Each row is a point. The last column is the point's height on a tilted bowl or saddle (a function of degree 2), plus a little noise. Along how many of its main directions does it bend up, bend down or stay straight?

Points:
[[-32   3 -28]
 [ 22 -30 -23]
 [-42  -7 -31]
 [-38  13 -34]
 [ 26  34 -37]
 [ 24  37 -39]
 [-41  52 -59]
 [ 22  15 -27]
 [  3  15 -25]
 [-17  60 -57]]
Directions: 0 up, 2 down, 0 straight

Points (16 x 4):
[[-23 -28  -5  -9]
 [ -5 -18  40 -30]
 [-23   2  20 -18]
 [ 16   7  19 -25]
 [ 13   6   7  -7]
 [-12  19  -6  -2]
 [ 37 -32 -26  23]
 [ 24  18  -1   5]
 [  3   7  17 -16]
 [ -8 -18 -35 -20]
 [  2  28 -14  17]
 [  0  26  -1   6]
 [-14   5  -7  -9]
 [-60 -40 -11 -60]
 [-13  21  12 -10]
 [-15  51  15   7]]
Directions: 1 up, 1 down, 1 straight

Points:
[[ 16  -4  -5 -33   4]
 [ 31  15   1 -26  21]
 [-26   6  32  31 -36]
 [-24 -13  22  28 -18]
 [  1 -12 -25  15  -1]
 [ -9  21  14 -33  17]
 [-20 -34  31 -34 -60]
 [ 10 -33 -16  -6  -8]
 [  7 -24 -33   1  -6]
 [ -2 -39  -6  14  -2]
 [ 20  -3 -40  29 -43]
 [-11 -11  22   4   1]
 [ 14  10   5 -27  19]
 [  7  -9   1   6  11]
 [-60 -20   8  17 -29]
 [ 19 -31  22  31  19]
 [-14  27  -2 -17  19]
 [ 24 -39  23  -3   5]
 [-19  32 -15  19 -19]
 [-23  -8   6  13  -1]
 [ 29 -19 -25  18 -20]
 [  0  22  10   3  12]
 [ 38 -38  17 -22 -12]
 [-20  14   2   5   4]
 [ 33 -24  15  20  24]
 [ 32   3 -10 -28   3]]
Directions: 1 up, 2 down, 1 straight

Points:
[[-36 -10 -27  28  50]
 [  7  -3  13  32  29]
 [-15 -12 -26  -6  17]
 [ -6  15   4  -4  10]
 [ 11  23  11  42  41]
 [-12  29  -9  20  28]
 [  7  -5 -41  15  29]
 [-13   6 -12  -1  11]
 [ 11 -18 -18  37  32]
 [ -8  -8 -60 -22  53]
 [  8 -30  14  11  27]
 [-50   1  -5 -42  49]
 [  9 -29  40 -13  48]
 [  0  14  26  28  36]
 [-14  -9 -34 -37  26]
 [ 15 -27 -39  12  32]
 [ 31  -8 -34  14  28]
 [-50  -7  25  -1  52]
 [-22  29 -16  44  53]
 [-33  22  15 -47  44]
 [ 33  14   5   3  21]
 [  1 -37  25 -56  42]
 [ 22  -4   6  60  60]
 [ 17 -29  -7   3  16]
 [  4 -12  -2  23  17]]
Directions: 4 up, 0 down, 0 straight

Points (39 x 7):
[[ 26 -44   5   2  44   7  39]
 [ 29   0 -34 -27  -4  -1  27]
 [ -4 -26 -34  52  29  24  45]
 [  7   4  10  29 -60  -5  39]
 [  0 -15 -16  36 -35  27  34]
 [ -1 -25   7 -36   8 -21  23]
 [ -8  18 -14  44  11 -13   4]
 [ 24  -9  22 -14  13  25   0]
 [-13  -5   9 -23  -6   3  -9]
 [ 31  12 -15   5  34  -7   6]
 [-33 -16  10  17  -7 -18  24]
 [-18  -2 -39   2 -21  18  26]
 [-11   7 -20  19  20   0  16]
 [ 14   8 -14  13  -8   6   0]
 [ -7 -18 -10  22  15  -9   9]
 [  7   8 -12   1  26 -11  10]
 [ 18 -27 -11  39 -29 -15   0]
 [ -7   3  29  34  24 -51  -2]
 [ 40 -11  18  -3   6  -8  -2]
 [  3 -10   0  10  49   4  25]
 [-28 -33 -24 -13 -48  19  23]
 [ -7 -17  34  27 -29  44  18]
 [ 40   7   1  -8   6   9   4]
 [ -5  10 -20  -5 -13   3  12]
 [  8  17 -19 -24  -4  19   4]
 [ 11  -3 -34  -1 -10  -1  17]
 [ 35  -5 -10  -3  41  11  20]
 [  0  -8 -12  13 -34 -18  20]
 [-20  25   1  -1 -10   0  14]
 [ -1   7 -22  36  35  10  20]
 [ -7 -15  -9 -24  17 -26  30]
 [  2 -23 -52  -4  -6  32  25]
 [-32  -8   1 -12 -27 -10  19]
 [-20  -9  -3  11  30 -14  24]
 [  9 -16  -5 -35  46 -28  60]
 [ 15  37  -1  19   3  38  19]
 [ 21   4 -11  17   7 -34 -20]
 [ -4   5 -28  37 -16  16  26]
 [ 34  43   1  29 -39  26  43]]
Directions: 5 up, 1 down, 0 straight

Points, 74 rows:
[[-10 -32 -10   7   3   5 -23  13 -23]
 [-17  12  -7 -57  13 -21 -12 -24 -11]
 [ -9 -35  31  -1 -13   4   6  17 -22]
 [ 24 -30   9  -9   8 -14  -5  40 -16]
 [-17  -7 -17  36 -35 -16 -27   2  28]
 [-42 -31   1  10 -33  16  11 -13  27]
 [ 16 -15   7 -12  -8  -6  18   5 -10]
 [  8  -2 -25  35   9 -22 -26  -3   6]
 [ 10 -16   1  15 -49 -14  -8 -18   8]
 [  5 -20  21 -18 -60 -11  28  -5 -24]
 [ -9  -8  10 -10  15  15  -8   1 -19]
 [-23 -18 -15  -3 -22 -26  36 -14 -14]
 [-59   7   7   0   5  14  44 -25  49]
 [-12  27  -1  -1 -15 -10   0 -13 -15]
 [  1  -3 -43   5   2  23 -17 -21 -15]
 [ 12   9  -9  23  20  13 -21  -8 -14]
 [ 21  34  -6  12  11  -1 -10   0  12]
 [ -6 -20 -58  18  18  -2  -9  23   7]
 [-18  -7  -1 -13  17 -36  -3  42 -14]
 [ 23 -14 -23 -32  13  -8  22  11  15]
 [  3  38  24 -37   3 -11  12  26  47]
 [ 33  -1  53   1   1 -20 -11  12  56]
 [ 12  -1 -23 -48  31 -40   8  12  31]
 [-22 -36   1   5  -1  -7 -20  -9 -10]
 [ 15 -29 -29  12   8   3 -20   8   8]
 [-32  28  -6  -2   2 -43  38  19  -4]
 [ -1 -23  -5  -9 -11 -16 -20  11 -10]
 [-11 -15 -27 -14  -8  -3 -11 -26 -12]
 [-29  -7  26  33  13  18  21  -4  31]
 [ -1  11  28   2 -26  25   3 -51  -2]
 [-34  -1 -14   8 -28  25   1   0   6]
 [  6  -2 -22 -17  37   1   4   0   1]
 [  7  -9   5  40  -9  18  18  -2   7]
 [ 20  12   7   1  26 -16 -18  -7  13]
 [ 16 -16  -7  -6  -9  22 -12   5 -15]
 [-14 -42 -19 -30   2   6  -5  11  -4]
 [-42  32   8  38 -17  -8  -1   2  22]
 [ 15   2  17 -12   4  -9  13  49  -1]
 [ -2   0  -4  33  16  -3  20 -41 -29]
 [-26  34   2  16   5  13  11 -18 -16]
 [  9  -5 -34  -3 -21   5 -18   4  13]
 [ 34 -14   8  17  15  12   1   0  15]
 [ 12  -3   0  16  10 -22 -12  -4   4]
 [ 23  -7  35  13  -9  -8  10  25  16]
 [ 18  16  29  -4  -8  17 -16 -11  10]
 [ -7  39   0 -11 -10   7 -14 -25 -23]
 [  6  -4  20   1   0  25  32 -16  10]
 [ 12   2  -9 -18   0  36 -25 -42 -21]
 [ 11   7  24  11  27 -22   6  -3  27]
 [ -9  12  18 -19  51  -4  22   2  35]
 [ 13 -31 -10 -15 -60  30  29 -17  -8]
 [  6 -25  13 -20   0   3  23  -3  -3]
 [ -3 -11  -5 -32   3  20   2  17 -13]
 [-28   7  -6  29  19  27  11  15 -16]
 [  6   3 -40  46   0  19 -22  27   9]
 [ 17  -9  -7 -25  46  20 -17  17   1]
 [ -9 -27   2 -17 -21 -13  -1 -39 -11]
 [ 14 -38   6 -21  56 -24 -29 -24  51]
 [ 15 -41 -16  11 -16  23  33 -10  -6]
 [ -5 -11  16  33   9  18 -12  -9  -2]
 [-14  49  19  21  21  -5  -8 -18  -7]
 [-16   9  11 -20 -58  15 -34  11   5]
 [ -7 -13   6  -9  -2 -18  11 -25 -14]
 [  2 -20 -27  -5  39  23 -10  -6 -11]
 [ 36   2 -10   1 -36  -5  19  15   5]
 [  4  30 -27  -7  -2  23 -29  15   0]
 [  7  -5   6  36   7  -9   7  -6   8]
 [  6  -4 -17 -19  28  28 -22  19 -24]
 [-28  24  55  -4  53 -38 -11   6  60]
 [-14   5  -1 -17 -13  11   4   0  -8]
 [  1 -15 -25  17   6  -4   5 -17 -15]
 [  8  11 -23 -43  -2 -27  26   9   9]
 [-18  19 -12 -18   2  -1  20   7  -1]
 [ -5 -25 -21  -7  -7   5  23 -11  -4]]
Directions: 4 up, 2 down, 2 straight

Points, 76 rows:
[[ 19  27  10  28 -33   2  12 -41  -8]
 [ 20  17  32  20 -14 -11 -26 -18  28]
 [-34 -16 -23   7  15  25  -8 -17  -6]
 [-16 -13  -3 -36 -22  15   7   6  14]
 [ -8 -17 -18  -2 -40 -45  39   3   8]
 [ 20 -15 -16 -24  30 -19  40  23  11]
 [ 13 -25  23 -13 -25  19  16  32 -18]
 [ 16  27  -6 -14 -31 -16  17  -1  18]
 [-15  26  -2 -15  -2 -37  -5   9  -2]
 [-42 -33 -23   7  44  -9  38  14 -19]
 [  4  50 -13  -2  36  10  -6 -28  13]
 [-31   1 -44  19  16 -14  35  38 -18]
 [-32   3  -3  10  54  -7   4  24  12]
 [-23   9 -13  17 -10  14  24 -26 -19]
 [-16  -4  -8 -22  -4   6 -26  13   4]
 [ -6  13 -15 -11   0  -8  -5   6   8]
 [ -1   0   9  13 -11   6  25  32 -18]
 [ 12 -16  41  17  -8   8  -7   4   5]
 [ -1  -1  16 -33  27  20 -19   7   7]
 [-16  30 -10  45  33  49 -14  15  31]
 [-22 -13 -21  -5  31   3 -22  -3   7]
 [ 20 -16  16 -21  14 -13 -19 -42   9]
 [-23 -19  -4  41  -1  16  30  24 -60]
 [  1   7  -4  -8 -17  -7  31 -27   9]
 [  6   6 -14  25 -30  12  -6  -1  -8]
 [ 16  -4   3   3  17  -8  27  -5   8]
 [ 12  -2 -43 -16  25  21 -18  28  16]
 [ -4  16 -41  -4 -14   8  30 -42 -13]
 [  1   1  12  36 -24 -24  -1 -11  -1]
 [ 25 -10 -28  10 -20 -20 -13  29 -11]
 [-28 -11 -10 -30 -15  10   9  21   9]
 [-60  35  17  30  48  27 -12 -20   5]
 [-38  16  45 -11 -16  22 -12  34 -39]
 [-22  17 -10   7  20 -12  15  23   5]
 [-10   0  12 -16  20   7  -1 -32   7]
 [ 18 -12  -1 -14   9  -3  -2  20   3]
 [ 11  -7  26  16 -19  25 -23   7   6]
 [ 13  -3 -22  11  30 -19  16  -1   0]
 [-23  21   2  15   0 -27  29  12  -6]
 [-13   8 -10 -14  12 -41 -23 -13 -19]
 [ 29 -17 -16  21  -6 -11  14  -8 -13]
 [-38   2  30  21 -34  -9  -6 -12 -18]
 [ 17  14   1  20   3   3  -8 -29   7]
 [-12 -16   3 -26 -24 -16 -10  10   9]
 [  3 -25  24  19  21 -35  49 -20 -22]
 [  8 -18 -18 -27 -22  -2  32 -40  11]
 [ 17 -11  27  16 -12  34   7  36 -30]
 [ 16 -43 -25  -5 -27 -32   8   6  -8]
 [  4 -21   5 -10  -1  13   9  -3   6]
 [ 11 -16   2  -6  -4 -18 -21 -21  11]
 [ -6  -3  -9  20  18  27  14   2   5]
 [ 24 -17  -4 -20 -15  -7 -15 -16  14]
 [ -5 -21  11 -30  18  12 -11  -3   9]
 [-13  41 -15   2   9  18  15  -2  17]
 [ 26 -25   9   1 -25  26  -6  25 -11]
 [-21 -34  13  11   5   9  38  23 -38]
 [  9 -11   6   1   8  -2   8 -24   7]
 [  2  -1  -2  22  11  19  15 -19  -2]
 [ -5  21 -11  32  13  36   5 -17  -1]
 [-14  14   2 -40  31  11   2   2  19]
 [ 24  29  17 -15  -7 -53  12  -2   4]
 [  9 -17 -36 -16 -36  19 -16 -11   6]
 [-12   8   8  22  14 -24   4  29 -15]
 [  6  38   8 -20  20 -24  -1   8  -2]
 [  2  25  -3  -4   2 -19  -7  16   3]
 [ 11 -25   0 -41 -26  22  32   6  13]
 [ 34  13  59  -5   0  -5  26  10  -2]
 [ -4 -17  21   5  -4  -7 -20 -11   7]
 [ 14  -5 -24  28 -20  40  18   1 -40]
 [  9 -33 -31  37  18  17  15 -19 -31]
 [  4 -41 -16  19  -5   6  19  18 -35]
 [-36  32  27  50  -1 -18 -11   3 -23]
 [-15  30   4 -27   6   0  28 -11  23]
 [-27  22 -23  14  19  11   0  -2  10]
 [ -9  27  13   4  14 -35   1 -34  -9]
 [ -8 -12  22 -30  30  -8  -1 -16   4]]
Directions: 2 up, 4 down, 2 straight

Points:
[[ -4  -6 -18  10  26  39 -13 -37  34]
 [-19  -5 -32  26   4  20  -3   6  30]
 [ 27  -9 -14 -40  -2  -8 -11  51  60]
 [  4   3  23 -12   1   3  24  13   1]
 [-14  -7   0   7 -13 -31 -16   2   4]
 [ 32  -3  -2   6 -31  11 -30  26  14]
 [-26 -37 -13 -13   5   7  11  41  50]
 [ 23   9 -10   3  22   0 -14  -6  10]
 [-11 -13  20   8   1 -14  -5   1  -3]
 [ -5  18  -2  -6  10  11   0  -6  -1]
 [  7 -11   1  -7  -6 -22 -28   0   2]
 [ 13  -4   5   1  -9  -5 -28   4   1]
 [-13  12 -19   0  -9 -25   4  -1   0]
 [ -3  18  21  24 -11 -15   9  15   4]
 [-12  11   6   8  -2 -15  19  14   2]
 [ 33  14   3  -5   7 -29  -6   5   5]
 [ -5 -27  16   6 -11   2 -20  -9  -2]
 [-18  10   6   8   6  -4  -7  -6   2]
 [ 11 -20  -9  14  22  -1   3  -5  21]
 [ 22   5  -2   6   7 -18  -4 -16   0]
 [ -4   9   4   9  39 -21  28  39  25]
 [  7   8   4 -16  12  21  14   0   4]
 [ 15  -2  19  20  19  -1  19   9  14]
 [ 25  -2 -19   5   9  -6 -10   2  15]
 [  3   0   1   7   7  11  24 -24   5]
 [ -2  12  12  34   2   8  -6  43  36]
 [ 37 -21  -4  12   1  27  -7   4  24]
 [ 60  16  -3  11 -25  -9  -6 -17   7]
 [  0  -2   2  21 -19 -30  23 -10   4]
 [ 32 -26  20 -11  19  17 -17  36  42]
 [-10  15   7  -2   7   8  -4  26  11]
 [ -1 -20  15   1  15  15   6  25  23]
 [ 25 -17  12 -20 -12   2  -6 -31  -5]
 [ 17  -1 -10  -2 -10   3 -36  12  15]
 [  1  -3 -11  -4   5  32 -19 -10  13]
 [ -5 -17  11 -20  -5  16  -3  26  17]
 [ 20   3 -15  13  11  -9 -20  -1  15]
 [ -9  -1  46  -2 -17 -25 -30  34  -5]
 [ -5  20 -11 -23  15  -9   7  13   2]
 [ 30 -23  -1   0  16   9  17   5  25]
 [ 33 -47  -2 -33   3   4 -28  -3  38]
 [ 15  13 -14  -7  27 -12  15  32  19]
 [-29   0   4 -21  -8 -40   6 -27  -5]
 [-20 -18  17  37 -21   1   5  23  26]
 [ -7  22  -3   2   3 -13  48  38  18]
 [ 23 -42 -14  31   7  10   4  -6  49]
 [-29   5   8  26 -15  -9  12 -32  13]
 [-12  12 -17 -17  21   7 -12  17  16]
 [ 27   1  27 -20 -17 -31  -6 -17 -18]
 [ 24   9  17   4  16 -19   9 -19  -3]
 [ 13   7 -16 -24   6   0 -21 -14   6]
 [ -7 -13  31 -14   2  13 -10 -35  -4]
 [ -1  28   3   0 -45  -3   5  12   2]
 [ -9  21   5 -15 -22   5   5  -8  -6]
 [ 37 -16  30   2   7   9 -31  24  14]
 [  7 -11   7 -15   6  14 -27 -21   4]
 [-16 -15  -3 -10  -4  13  20  -6   9]
 [  2 -24  29 -24   2 -29   0 -27 -12]
 [  2  23 -13 -17  12  -5 -12  -6   1]
 [-30   8  38 -25  14 -14 -22 -10  -1]
 [  9   0 -25  19   5  -7 -13  26  31]
 [  7  -8   3 -14  42 -15  23 -19   6]
 [ 21   7  30 -13 -11  -5  16  16  -6]
 [ 14  -3  21  23 -19 -29  13 -19  -4]
 [-14   2   9   3  -5  -8  17   9   0]
 [-17  15   9  17 -25 -40  -8  18  13]
 [-13 -16  30 -18  -1  31  -5 -14   5]
 [-25  19 -16  -9  13 -11  20 -15  -6]
 [ 26   1  -1  -1  25  17 -22  17  26]
 [-19  21  31  -5  -1  10  27  -1   2]
 [ 11  16  18   6   9   2  19  29  12]
 [ -6  17   1  24  14  -6  -5  -3   9]
 [ -1  -9   7 -27  -3   9 -34  18  16]
 [ -1  -5 -10  15 -46 -17  16  16  18]
 [  9 -15 -19  -4 -11  -1   0  25  23]
 [  4 -42  -3 -31  20  14 -22  -8  37]]
Directions: 6 up, 1 down, 1 straight
